Each wall is flat, endless, passes through zero and stands at right angles to its row. A trip goes straight from one point to another. Which walls does it cross, in order?
(in the rows, 128 means zero)

Walls:
(1): [82 94]
(2): [145  94]
(3): [141 163]
(4): [85 90]
(5): [154 151]
(6): [104 180]
(7): [106  75]
Trips:
[150  86] to [109  96] => none
[157 147] to [135 146] => none
[ 79 141] to [ 57 163] => 3, 7
[ 18 128] to [ 93 115] => none

Walls:
(1): [139 102 104 185 172 121]
(2): [ 90 105   7  91  98 109]
(3): [109  78 176 187 111 125]
(4): [ 79 173 139 139 116 163]
(5): [196 145 133 153 147  86]
(6): [134  90 163 153 115 151]
(7): [107 144 149  69 123 133]
(8): [166 115 156 127 177  76]
(9): [105 111 205 225  67 149]
(10): [100 158  90 190 121 155]
(11): [ 72  97  82 112 121 114]
Trips:
[142 191 114 151 113 108] to [218 128 164 153 157 105] => 8, 1, 4, 10, 6, 3
[128 129 150 100 137 140] to [ 88 160 132  58 141  99] => 6, 11, 2
[122 122 173 126  72 152] to [142 139  48 123  83 156] => 10, 2, 11, 3, 7, 6, 9
[179 152  45 152 106  88] to [133  86 100 138 164  85] => 10, 3

Walls:
(1): [198 100  97  81 145 144  79  45  84 138 142 127]
(2): [107  88  92  46 120  63  79 125 221 191  67 187]
(3): [211  26 145 125 209  72  56 150  56 161 159 190]
(4): [106 164  86  74 110  82 126 125 181 151 122  87]
(5): [130 194 109 191 117 179 210  96  75 164  65  87]
(6): [176 108 142 124 139 195 100 107 181 165  94 164]
(7): [174 148  99  97 130 112 165 128 148 176 188 163]
(8): [ 90 109  71  50  71 142 112 108 141  98 144 137]
Trips:
[ 44  90 139 132 200  72 102 141 179 191 151 173] to [169 180 110 186  74 105 240  93 128  64 116  70] => 6, 3, 5, 2
[163 173  22 130 110  85  87 192  41 148 178 161] to [159 121 151 136  93 123  97 178 184 233 209 142] => 2, 8, 6, 1
[ 82 166  66 121  82 115  47 131 114 182 108 118] to [ 70  44 107  93 128 189 112 172 114 238 159  95] => 5, 6, 3, 7
[115  75  69  97 132 170 156 167 107 105 166  81] to [182  88 173 128 161 133  88  79 151 143  72 155] => 3, 4, 7, 6, 2, 8
[133 181 105 192 144 129 117 115 121 126 138  70] to [139 165 125 162  74 117 160 164 129 161 207 102] => 7

Walls:
(1): [111 121 118  38 155 100 108 134 104 159 122  80 128 167  97 155 131 165
 149 147]
(2): [121 118 114 101 179 122 150 196 129 123  93 184 113 202 199 104 161 199
 102  76]
(3): [ 81 139 153 145 114 143  92 148 101 165 151  38 113 166 163 132 131 112
 124 105]
(4): [111 107  73 117 177 161 211 159 187  50 124 130 197 152 159 150 113 126
  90 213]
(5): [168 120 141 148 140 143 169  90 172 104 184 147  81 154 107 182 134 208
 135 112]
(6): [ 75 109  99 127 137 150  79 127 125  93 127 145  75 154 150  93 114 127
 126 249]
(7): [ 42 105 134 137 171 139 160 142 111 142  88  38 114 118 124 117 128 119
 158  94]
(8): [118 155  60  47 122 188 160 142 108 132 125 112 182  91  92 149  91  70
 154 105]
(9): [153 123  74  68  62  99 174 106 197 142 110 134  79 175 209  66  60 156
 132 137]
(10): [183 140 125 151 147 153 112 205 198 184 138 151 145  88 154  99 122 140
  91 116]
(11): [109 120  54 148 165 104  93 189 107 149 111  98 139  96 138 115 121 194
 167 141]
Trips:
[106 124 171 141  81 152 119 146 154 137 151 118  98 114 154  81 182 184
  45  38] to [147  80 108 147 111 140 151 101  97 101 138 127 167 166 148 161 127 190
  45  80] => 7, 4, 10, 3
[ 82 116  94  74 157 119 157 123  70 128  70 158 127 111 138 129 213 106
 142 150] to [162  98 118 134 107 176  88 118 111 146  55 157 149 144 148 130 101 130
 156  71] => 4, 6, 9, 1, 10, 7
[139 149  88 116 132 176 156 119 112  99 156  92  49  39 161 102 102 145
 161 149] to [132 112 144 214  70 141 110 163 182 100 164 122  87 127 127 122 126 126
  77 135] => 3, 8, 7, 11

Walls:
(1): [181 117 154 111 111 118 102 115 158 128  32  92 159 143 166 154  39 169
 116 176 165  68 141 155 150 131 100 164 107  72 111 133 142 146 139  96
 155 101 164 131 145 147 149 136  64 113 166 174]
(2): [103 105  86 104 108 194 206  69  65 164 140 134 124 109 148  51 147 128
 189 136 108 163 103 166 156 100 149 113  94 157 117 154 170 187 144 135
 120 178 123 101 133 131 153 155 129 166 104 101]
(3): [111 148 152  81 116 108  95 106 138 130 121 147  92 138 177 176 109  78
 122  97  95 113 148 138 163 171 173  90 113 136  71 143 198 127 136  92
 124 108 125 203 100 123  89 158 138 163 128 164]
(4): [ 74 151 103 151 140 104 142 164 117  75  94 187 128  92  86 149 145  55
  97 139 165 122 196 226 125  91 160 123 107  53 155 218 161 165 159 100
 124 109 112  89 142 184  89 127 122 144 177 120]
(5): [ 54 152  94 181 193  93 132 128 102 129 110  98 105 164  64 128 115 182
 131 139 129  72 155 126 130 171 114 179 179 143  92  98 158 126 108 127
 162 200 145 115 130 105 148 111 133 165  67 125]
(6): [116 121 153  69 132 130  94 165 148 102  99 147 100 162 126 105  84 153
  70 182 103 127 146 120 168 105 214 121 162 115 179 106 108 101 114 154
 164 121 137 186  71  81 108 138  18 143 145  99]
(7): [118 147 160 151 130 110 130 121 107 118 124 197 117 120 154 160 130 120
 107 121  96 115 135  46 108 151 174 119 139 127 110 180 161 146 172 151
 126 165 125 110 152 166 116 126  34 123 156 111]
Trips:
[113  71 127 108 168 101 154 141 108 120 136 184 171 123  84 126 114 140
 158 117 146 134  91 153 220  99 144 205  97 133 171 101 140  93 179 140
  88 124  79  85 136 120  73  65  34  62 180 158] to [119 161 159 141 161  89 114 136 122 130 115 139 165 215  78 121 140 136
 112 129  78 137 195  88 114 110 138 123 201 104  77 132  91  77  99 144
 142 122 118 138 153  78 153  95 141 116 108 128] => 2, 5, 1, 4
[123 134 145 128 123 116 190 112 173 143 104  75 121 142  83 164 138 126
 126 125 108 116 102 114 135 157  65 170 136 180 117 121 119  94  81 127
 136 169 124 111 170 115 153 140  68 112  97 113] to [185  76 156 126 157 113 136 138 117  98  85 148 117  91  97 129 104 102
 140 184 122 137 127 134  97 189 129 144 133 144 120 173 151  79 126 173
  54 112 141  83  78 144 137 166 120 136 155  83] => 7, 6, 4, 5

Walls:
(1): [179 153 147  90 136  35 143 133 142 126  96 106 129 111 158  54 177 103
 160 148 152 161 142 156 161 115  86  39 130  68 114 174 206 162 104 108
 130 127 163 129  81 130 140 100 124  51 179  96]
(2): [161 127 249 111 122 154 148 171  60 162  86 127  76 141 119 108 115  53
  39 155 150  86 108 112 177  27 186 160 124  54 132  86 138  87 121 102
 123 142  71 178 157 162 145 104  94 200  56 123]
(3): [116  97 103 146 108 138 209 171 158 158 141 157 180 158 129 113  83 184
 141  80 170 143 134 153 142  79 171  90 135 127 103 127 139 117 166 135
 104  81  54 156 121 167 117  73  82 160 167 148]
(4): [182 101 102  96 145 118 145 118 178  84 130 124  81 157 157  28 137 193
 198 161  71 128 167 138  82 102 103 129 151 154  76 147 149  88  72 102
 132  90  82 115  70  87 122  86 131  80  94 102]
(5): [ 68 209 144  90 160  99  87 101 144 155 146 117 160  82 112 118 160 130
 168 155 152 122 119 112 123 136 145 112 195 160 163  98 217  38  38 107
 139 167 124  79 170 136 126 135  16  42 123 148]
(6): [150 200 152 123 172  89  76 159 149 120 156 110  87 121 155 196 137  93
 140 177 129 163 142 122 204 131 179 134 104 166  91 130  53 176 189 115
 120 139 166 165 112  68 131  92  81 127 105 147]
(7): [144 144 143 153 151 190 158 162 135  99 149 136 135 123 139 149  88 149
  98  84  94 163 201 172 191  96 160 150 109  73 173 136  54 134 165 149
 169  97 191 194  89  79 181  71 175 131  71 125]
(8): [114 134 192 160 115  65 140 147 122 125 115 123 135 100  99  98 117 133
  95 220 137 111  81 186 135  53 106 101 189  31 127 182 159 116 125  76
  83 118  65 137 159 145  39 166  87 192 116 187]
Trips:
[117 146 132 105 132 193 189 162 121 118 117  47 128 166 182  94 199  78
 157 136 184 129 167 152 132 147 103  61 196 147 150 141 141 128  96 125
  95 143 107  79 142 112 130 221 149 119 138 119] to [156 189 105  75 124  75 108 164 153 134 152 135 108 207 142 134  84 141
 109 158 157 173 138 128  58  78 168  80 196 152 102 184 120 130 171 112
  97  86 118 158 235 109 136 154 157 147 209  24] => 3, 6, 5
[120  60 178 119 152  71 172 150  88 127 123 149 133  74 125 160 171 172
 137  70  90  80 128  98 150 165 143 194  77  88 123 108 148 147 123 160
  78  97 166 135 124 136 101 111 161 186  76 120] to [ 93 115 128 105  94 236 166  60 166  99  84  89 201 164 154 120 153  97
 168 138 122 116  96 181 117 136 126  52 150 112 121 123 167 183 183 193
 171 172 137  99 107 113 137  44 100 143 215 173] => 3, 2, 1, 7

Walls:
(1): [116 154 126 125  96 141 151 138 167 128  89 130 164 177 173 135 103 181
 147 117 135 111 130 127 133 167 148 119 146 164 104 131 131 113 145  92
 117 135 186 112 134 103 125 129 111 130  69 123]
(2): [117 126  79 140  77  78 119 143 116 110 113 103 109 133 104 133 113 180
 174 147 119 102 113 155 160 123 119 115  93 148 152 155 113 114 114 101
 123  99 173 132 138 132 173  95  69 141 110 122]
(3): [ 69 119 171 145 135 133 109  84  89 161 119 189 119  54  85 189 155 139
 139 133 137 249 160 158 147 160 159  62 158 134 107 125 115 115 141 129
 122 185 148 133 167 137 108 115 196 134 114 134]
(4): [106 112 137 136 101 126 169 133 112 134 103 148 188 139 147 193 131 128
 146 149 136 136 148 152 135 112  91 137 192 129  97 148 165 139 153 150
 147 134  98 120 130 120 168 167 140 123 148  85]
(5): [144 166 117 124 136 117 151 188  42 139 156 130 128  98 153 123 134 142
 124 194 126 136 117 106 145 154 123 122  70 127 144 163 141 113  95 125
 103 104  99 128 128 129 162 105 128 117 116 143]
(6): [154 122 122 162 119 185 143 100 103 124  84  84 150 154 169 135 163 121
  93 138 177 154 157 120 145 160 138 133 102 125 136 154 111 132 138 158
 122 129 151 129  89 106 162  99 152 140 169  88]
Trips:
[135 131 116 155 149  61 136 117 126 154 207  96 110 132 169 168  77 116
  81 142 136 156 146 113 164  90 147 112 157 100 137 149 145 144 130 126
  89 107 132 138 125 110 119 119  80 175 134 147] to [100 103 151 183 137 159 155 141  94 187 142 118  98 129 168 146 146 148
 161 148 137  88 201 136 113  94 121 101 124 104  99 115 141 123 110  92
 144 188 144  84  95 123 166  74 143  85 126  84] => 4, 6, 3, 1
[ 97  99 172 133  98 129 151 140 138 116 164  83 137  88 100 125 163  96
 111 118  89 131 197 113 135 108  78 143 120  63 167 105 125 136 127  82
 106 110 101 153 107 131 192 167 138 113  86 134] to [113 147 142 149 139  85 109 107  82 132 151 115  96 155  97 142 106 165
 104 147 169 120  28 149 139 104 144 106  93 111  83 187 126 100  97 127
 117 113  96 129 100 134 151 133 141 115 124 111] => 2, 4
[129 148 132 118 145 123 155 163 137 144 157 148 113 116 124 186 155 193
 145 124 132 104 119 116 150 115 112  75 193 130 120 148 126 130 116 184
 112 123 103 107 132 168 118 116 116 118 122 114] to [107 169 131 112 164 144 100 118 129 119 105 102 157 149 143 148 122 131
 116 159 165  91 130 135 125 148 129  69  96 144 138 146 122 139 153 110
  87 122 169 157  69 132 113  98 143 111 126 115] => 6, 4, 3
[150 141 148  96 130 151 106 154  91 121 129 177 104 158  72 124 145 150
 152 119 134 148 136 126 133 147 125 131 118  73 122 154 169  81 125 123
 153 138 114 124 158 104 114 132 167 128 176 118] to [148 101 151 131 146 137 142 171 131 166 149  94 137  96 148 120 138  62
 142 200  80 100 144 145 115 124 147 135 149 161  88 111 125  79 156 120
 144  97 120 111 130 185 122 115 117 144 138 192] => 3, 4
[130  97 136 105 161 121 103 106  80  65  98 159 156 115 111 135 152 170
 169 152 174 148  63 143 170  69 164 115 113 137 189 145  89  84 126  94
 203 152 126 120  93 150 118 148 120  96  87 174] to [ 84 169 131 143 160 158 109 113 120 123 139  52 105  71 126 133  84 125
  96  92 154 140 151 128 136 144  85  98 129 160  85 144 139 135 100 109
 156 112 118 120  89  70 139 128 127 123 106 128] => 6, 1, 2

Walls:
(1): [ 36 150 121 140 162 134 108 143 147 126 175 201 112 116 130 158 127  45
 214 132 111 143  83 126 110 116 131 144 160 210  50  90 122 115 160 196
 146 171 101  85 191 132 125 137 125 101 168 152]
(2): [134  17 117 122 103 146 132 146  71  85 149 106 123 110 135  35  86 118
 159 140 103 118 108 116 148 195  86  92 117 104  84 113  91 120 137 128
 108 157  93 163 124 125  96  95 140  96 127 163]
(3): [139 194  65 174 100 114 120 109 175 107 103 112 156 118 157 153 114 139
 136 155 114 191 118 138 143 102 100 111 172 125  66 180 149 167 172 116
  96 120 167  89 167 192  78 134 124  71 113 111]
(4): [ 84  67 178 180 175 165 139 156  51  80 143  51 102 175 101 128 109 122
 117 169 230 190 172 128 103 114 197  75 133 187 130 128  75  99 175 134
 147 128 148 176  90 121 115  91 139 175 175  62]
(5): [134 158 156  90 116  42 117 140 104 180 137 130 127 112  95 143  68 130
 119  87 128 155 249 118 190 143 126 166 118 118 173 115 123 121 122 126
 114 163  83 158 186 110 161 160 218  77 132  68]
(6): [ 97 143 110  66 128 117 132 123 197 149 154 134  67 150 143 120 159 129
  74 127 134 110 112 150 164  91  67  95 119 108 146 119 173 130 197 158
 132  89 150 149  74 169 104 129 207  84 154  26]
(7): [132 175 136 149 119 134 109 161 134 100  87 141 128 216 134 143  77 139
 104  93 169 100 161 106 151 125 119  92 131 146 143 100 127 165 156 145
 109 163  98 100 136 178  94 132 116 160 149 187]
(8): [130  87 137 136  93 100 111 185 137 109 167 136 131 144 113 126 123 126
 128 167 141 107 162 181 128 100 131 131 120 187 138 112 159  85 177 103
  91 142 150 123 166 119 113 141 137 129 109 153]
Trips:
[169 126 123 110 107  98 139 131 125 108  95 168 192 116 110  75 168 122
 104 143 112 145 162 140 121 118 117 130 100  65 166 108 160 151 180 142
 145 161 148 159 139  91 171 146 151 116 103 126] to [173 238 152 108 144 128 100 141 113 192 131  90 124 142 149 153 133 114
 170 123 118  93 157 140 113 161 136 133 149 154 205 138 151 222 133 125
 226  99 162 106 124 128 137 133 121 161 122  80] => 2, 8, 7
[181 125 108 134 110 199 104 106 144 107  72 133 168 145 117 119  93 172
 143 130  98 190 146 109 140 113 206 112  76 167  86 132 160 202 176 180
 101  96 110 157 153 169 117 147 127 156 120  94] to [135 119  86 123 104 127 153 148 104  81 164  94 121 127 136 104 147 136
 141  62 122 136 128  99 143 181 119 132 125 186 161 123  84 167  94 105
  73 151 197  86 145 150  98 152 168 157  83  92] => 2, 5, 8
[111 135  44 121 202 115 152 119  90 126 112  91 138 160 117 135 113 130
 125 168 148  94  46 144  91 178 179 117 149 104 115 103  67 151  66 190
 145 157  83 228 105 113 109 175  83  89  95 181] to [ 34  69  92  92 123 145  63 154 142 129  92 144  96 164 103  67 146  63
 124 105 116 109 132 134 122  86 147 145 115  82 137 100 136 124 134 110
 115 146 116  83  87 124 165 167 174  97 131 157] => 4, 7, 6, 8, 5
[148 176 194  93 112  82 129  70 149 146 132 197 134  71 151 113 133 133
 165  72 138 166 130 144 151 165 215  77 151 134 134 139 121 111  95  88
  66 122 133 155 168  91  94 188 103  99 153 138] to [134 172  21 168  89 159  74 140  81  84 136 154 150  67 172  80 111 163
 153 167 110 147 137  56 135  97 133 146 146 121 116  76 132 160 122 182
 155 103 145  99 158 112  84 125 121 126 100 135] => 2, 5, 7
[121 128 127 120 151 117 119 138 154  97 177 144 158 163 118  82 160 136
 201 160 107 108 137  62 110 109 167 116  91 126 131 137 185 104  61 156
 177 156 114 137 178 104 108 108 177 115  86 155] to [ 99 125 164 165 119 126 124 161 115 178 161 105 124  86  63 170 149 134
 165 117 141 165  80 122 150 156 111 102  92 185 117 112  98 115  89  87
 123  65 121  74 173 115 168 187 176 171 161 136] => 2, 4

Walls:
(1): [ 58 151 127 203 146 151 110 105 114 107 134 145 122  81 170 117 138 106
 129 116 141 180 126 145  87  49 153 153 125 141 109 104 121 121 157 158
 194  68 131 144 112 145 110 125  78 144 107 105]
(2): [175 110 147 137 142 106 137 162 162 126  94 105 105 206 125  69 180 106
 112 135  89 108 151 133 124 148 144 135 142 109  84 186 104 108 105 104
 160 115 171 162 208 165 109 165 110 169 115 122]
(3): [195  96 124 165 150 158 170 144 101 193 151 148 134 175 131 121 146 219
 169 128 108 148 157 141 152 104 149 138 123 109  88 104 152 116 133 118
 207 108 101 162 114 197  81 182  87 143 133 118]
(4): [153  95 146 138 136 181 110  86  84  96 132  85 142  97 145 142 166  89
 149 163 156 166 146 183 116  94 158  80 158 123 155  84 110 131 110 150
 109  70 138 143 164 155 159 118 107 132 110 217]
(5): [134 113  48 166 129 147 117  77 115  57  76 128 104 142 101  90 114  85
  80 142 146 104 118 139 107 137 105  64 125 136  94 161 145 126 185 108
  82 131  82 140 158 149  87 143 153 128 176 201]
(6): [ 80 107 156 178 143  81  61 112 124 155 149 153 142 178 107 106 141 144
 129 131 116 157  73 153 110 118 154 126 174 189 119 103 128 113 132  98
 152 186  63 118 112 102 150 140  97 173 144 173]
(7): [121 129  91 118 140  95 141 146 133 133 135  76 144  68 136  99 139 175
  97 105 139 142 109 136 159 124  81 116 132 105  70 127 131 141 202 173
 127  94 113 152 149 113 109 182 108 176 112  72]
(8): [146  89 129 147 133 140 154 173 117 165 119 108 106 121 133 121 114 167
 105 160 111 143 194 108 172 106 189 187 107 107 110 122 124 115 130 159
 142 109 166 111 127 144 127  87 127 152 140  68]
(9): [153  85 124 110 136 114 143 172 184 130 161 142 107  85 173 134  65  84
 132  72 121  99 150 188 129 149  81 178  88 142 108  83 153  80 167  93
 147 116 146 101 109 120 180 139 111 201 210 140]
(10): [163 152 134 121 137 156 106 114 166 107 211 122 135 157 121 146 171  50
 151 121  69 130 124 130 130  79 128 111  68 132 142  74 144 137 129 162
 111 116 114 143  77  65 137 128  86 145 145  84]
(11): [123  73 162 135 102 148 141 108 108 150 116 227 100  94 116 169 136 177
 120  91  74 144 217 121 126 112 125 134 155  99 160 146 109 160 145  65
  87 178  96 119 154 157 171 133 140  89 105 141]
(12): [138 141 143 103 149 100  85 171 137 126  74 137  78  97 147 119 128 144
 105 132 136 154  96 127 142  82  90 121 127 103  79 146 127 123 101 171
 144 141  85 145 137 143 105 192 162 142  79 136]
Trips:
[104 116 134  74 100  72 137 159 107 107 136  95 109 174 127 113 117 163
 105 128 114 188 111 158  76 140 124 163  70  68 116 143 143 143 128 117
  62 123  78 181 133 159 139 136 150 107 112  73] to [173 113 159 157 126 177 147 113 155  56  36 102  83  87  49  98 147 172
 114 139 184 129 104 104 133 134  89 139 110 133 100 108 174 176 146 169
 127 113 125 191  92 131 137 134 133 123  93  95] => 5, 3, 11, 1, 2, 4
[201 139  86  59 131 135 138  71 188  86  79 112 166 249  89 124  87 128
 169 170 185 156 106 217 148 164  88 162  65 117 130  95 117 156 134 123
  92 151 102  95  81 166  84  61 124 107 143 100] to [133 134  98 143 141 128 136 130 125 166 212 135 123 107 107 165 126 117
 111 117 135  92  89  92 133 132 114 100 101 120  81 170 165 158 115 143
 107 110  87 194 186 141 147 149  24  93 140 124] => 9, 7, 2, 1
[100 153 137 135 125 113 113 129 116 144 102  96  94 132  97  97  57  72
  65 185 170 106 153 135 135  75 120 162 156 102 165 157 102  88  94 148
 113  89 136 144 145 121 101 122 137 133 163 135] to [167  41  85 110 176 116 105 119 102 107 137  80 106  80 111 158 161  86
 144 209 121  92 115 150 178 115 107 131  93 130 102 110 178  87 114 163
 135 145 185 103 120 204 169 138 209 126  96 169] => 9, 1

Walls:
(1): [104 111 136 103 127 119  67 124 122 174 164 148 122  95  61 110 128  98
 169 128 160 194 171  99  66  88 104 107  43 138 154 203 135 188 134 161
  86 105 155 168 118 152 177 150 204 115 148 110]
(2): [192 160 125  74 134  10 219  85  59 126 166 159 122 110 147  96 106 163
 119 128 121 121 171 193 131  93 158 119 118 109 161 139 154  92 112 109
 109 143 115 114 114 152 210 136 185 147 113 187]
(3): [ 98  93 152  87 114 127 206 135 154  58 172 114  63 178 146 148 145 125
 151 147 104  86 136  71 191 179  77 194 118 218 149 133 174 142  97 158
  67 149  71 165 107 145 126 177  64 156 125 125]
(4): [160 139  83 119 119 177 168 101 210  15 101 120 105 119  79 148 146 106
 117 112 180 132  46 115  28 142 112  78 108  85 113 122  81 157 120 172
  80 116 171 158 132  91 133  71  93 152 108  78]
(5): [150  77 159 152 118 109 153 110  78  98 190 199 142 120 120 114 176 200
 140 167 104  83 131 174 130  62 129  97 162  88 154  63 109 112  99 118
 161 130  94 119 108  95 121 151 194 105 166 109]
(6): [201 152 119 135 129  84 179 107 142 148  77 122  98 162 125 152  75 206
 152 104 178 119 145 111 109 102 115  96 148 176 123  83 132 133 134 133
  91 146  45 177  91 104  74 132 116 124  91 116]
(7): [ 95  65 164 164 107 192  94 165  99 143 168  99 123 169  81 185 119  79
 159 110 154 249  92 101 111 132 111  70 121  63 117 151  92 137  56 139
  77 148 138 136 150 171 212 142  85 218  35 147]
(8): [150 125  77 158 211 182 100  37 137 103 169 204 131  67 164  94 121 119
 158 155 175 135  70  67 108  98  83 127  69  59 153 115  88 136 209  91
 157  85 154 111  89 130 208 124  64  81  84 101]
Trips:
[ 99 121 143 127 111  88 184  52 159 113 118 179 168 159 139  95 154 158
  78 130 156  86 142 166 152 109 219  81  72 182 121  99 174 146 142 109
 120 176 118 153 120  95  58  58  98 189 160 187] to [153  25 143 111 199 121 104  86  74  84 134 140 106 118 149 106 130 151
 157 163 120 184 111 187 177 136 110 177 104 112 129 197  64 133 106 102
 184 103  83 137 130 155 119  93  74 170  66 133] => 4, 8, 7, 6
[166 146 117  61 118 188 186 155  70 198  51  81 147  98 147 116 114 141
 185 114 147 216 130 173 130  88 211 155 116 119  80 134 155 128 156 209
  67  84  95 132 160 150 160 164  85 110 119 104] to [164  95  97 105 102 143 169 114 134  53 105 108 216  82 155  97  98  78
  81 149 177 195 104  90 128  88 138 184 118 104  58 130 148 102 157 133
 113 197  93 116 107 106 139  83 125  56 141 233] => 4, 8, 1, 7, 6
